Each row of a before or after table is a point. The points were changed in one or more steps. Then noise was added and the rows were shuffled. The steps act on columns, c1 being the first. What was done? A step turns or swaps two columns, mirrors them in a line or flattens them onto one, adds a multiple of one to another, or multiplies or shifts one. Angles are multiples of 10 degrees, from the lower column toward the higher: turns from -170 to 170, lines from 10 to 170 but not 90. Use the fewest steps. Two steps may share a column if one is a turn and the other turns, adds or multiplies; they go together, in the order done. Otherwise the lowest column goes first.
In the rows, zero is written as 128.

Before (11 x 3):
[[171 134 135]
 [151 132 159]
 [ 83 145 133]
 [ 80  84 142]
 [105 107  54]
 [ 59 128 138]
 [105 143 147]
 [ 94 134 144]
 [132  85 137]
 [146 164 132]
 [121  95 129]]
After:
[[154 129 122]
 [ 98 167 156]
 [111 101 180]
 [126 146 153]
 [127 162 159]
 [102 133 120]
 [ 97 119 115]
 [142 111  97]
 [146 144 112]
 [ 81 132 120]
 [110 126 107]]
Steps: multiply c1 by 0.7; multiply c3 by 0.7; turn c2 and c3 by -130 degrees

Before (13 x 9):
[[139 135 141 180 138 133 156  98 129]
 [124 119 105  99 148 163 116 120 115]
 [130 156 150 136 128  79 111 115 140]
 [154 131 104 136  87 122  82 126 147]
 [115  75 140 145 135 137 137 113 103]
 [163 134  94 124 148 139 139 130 138]
 [156 113 124 112 128 145 100 143 144]
 [171 126 114 147 148 152  88 108 122]
 [118 150  82 103 133 153 126 134 120]
 [130 123  88 130 158 116  82 135 134]
 [109  91  92 126 113 129 127  88 117]
 [122 128 134 114 133 140 139 140 163]
 [142  92 134 147 178  87  99 165 113]]
After (13 x 9):
[[119 138 149 118 145 120 136 129 165]
 [154 124 120 112 144 129  98 124 145]
 [138 103 163 185 137 116 155 114 133]
 [126 116  31 130 125  93  85 130 131]
 [115 165   9 103 154 125 123 150 123]
 [112  92 160 145 140 124 130  75 102]
 [111 136  39 128 127 139 130  71 118]
 [128 148 183 131  81 113 108 135 140]
 [163 134  44 124 142 107 140 132 141]
 [156 123  66 134 111 170  83 130 145]
 [141  56 139 147  90  70  96 126 114]
 [122 154  73  99 167 114 114 114 119]
 [169 122  97 146 156 111  90 113 121]]
Steps: turn c2 and c8 by 50 degrees; add -1 times c4 to c2; multiply c3 by 2.5; turn c5 and c6 by -80 degrees

Before (14 x 14):
[[122 147 186 108 101 116 101 146 114 153 120 146 124 150]
 [130 131 119 106 128 144 124 143 159 135  95 166 129 183]
 [ 88 141 116 152 127  70 173 137 140 151 146 123 175 143]
 [157  74 105 107 107  77 128 108 114 109 108 103 131 162]
 [137  73 106 147 134  87 136 122  96 110 157 120 152 172]
 [119 162 162 131 135  97 102 172 101 107  91 116 139 176]
 [102 131 116 113  79 128 154 114 139  85 131 173 120 105]
 [136 118 175  92 144  80 161 108 124  68 124  99 102 166]
 [162  83 144 162 137  79 147 123  94 108  98 148 126 103]
 [ 85 144 167 154 134 110 101 129 117 133 106 131 153 107]
 [138  99 117 121  77 147 118 148 146  89 163 125 184 103]
 [ 84 119 119 151 122  87 112 180 168 118  98 165 103 160]
 [128 137 124 153 126  81 115 121 141 133 136 167 171 141]
 [ 96 160 146 176  74 119 106 149 152 143 138 102 120 163]]
After (14 x 14):
[[ 81 146 169 151 135 110 103 121 114 132 107 128 150 128]
 [120 173 158 129 133  98 112 178  94 113  91 117 149 162]
 [165  66 146 162 138  83 138 114  93 113  91 153 119 120]
 [133 114 175  90 145  82 160 128 122  66 127  99 107 125]
 [101 134 111 114  77 131 149 113 136  86 133 175 117 117]
 [ 91 144 111 145 125  71 129 142 139 156 144 120 127 139]
 [ 87 114 116 157 125  85 124 180 171 116 100 157 129 159]
 [128 135 127 152 123  74  99 129 138 136 136 166 155 133]
 [130  58 112 141 133  83 120 141  98 113 156 121 133 139]
 [ 94 168 144 176  77 119 115 164 154 142 141  99 129 147]
 [137  90 114 127  71 147  99 131 143  90 154 123 163 132]
 [159  57 104 102 105  78 134 131 114 115 110 101 126 128]
 [124 135 123 104 129 145 129 163 165 131  92 166 135 146]
 [124 149 187 104 105 113 107 150 118 147 116 144 142 146]]
Steps: multiply c2 by 1.3; flatten c7 and c13 onto the line at 140 degrees; flatten c8 and c14 onto the line at 30 degrees
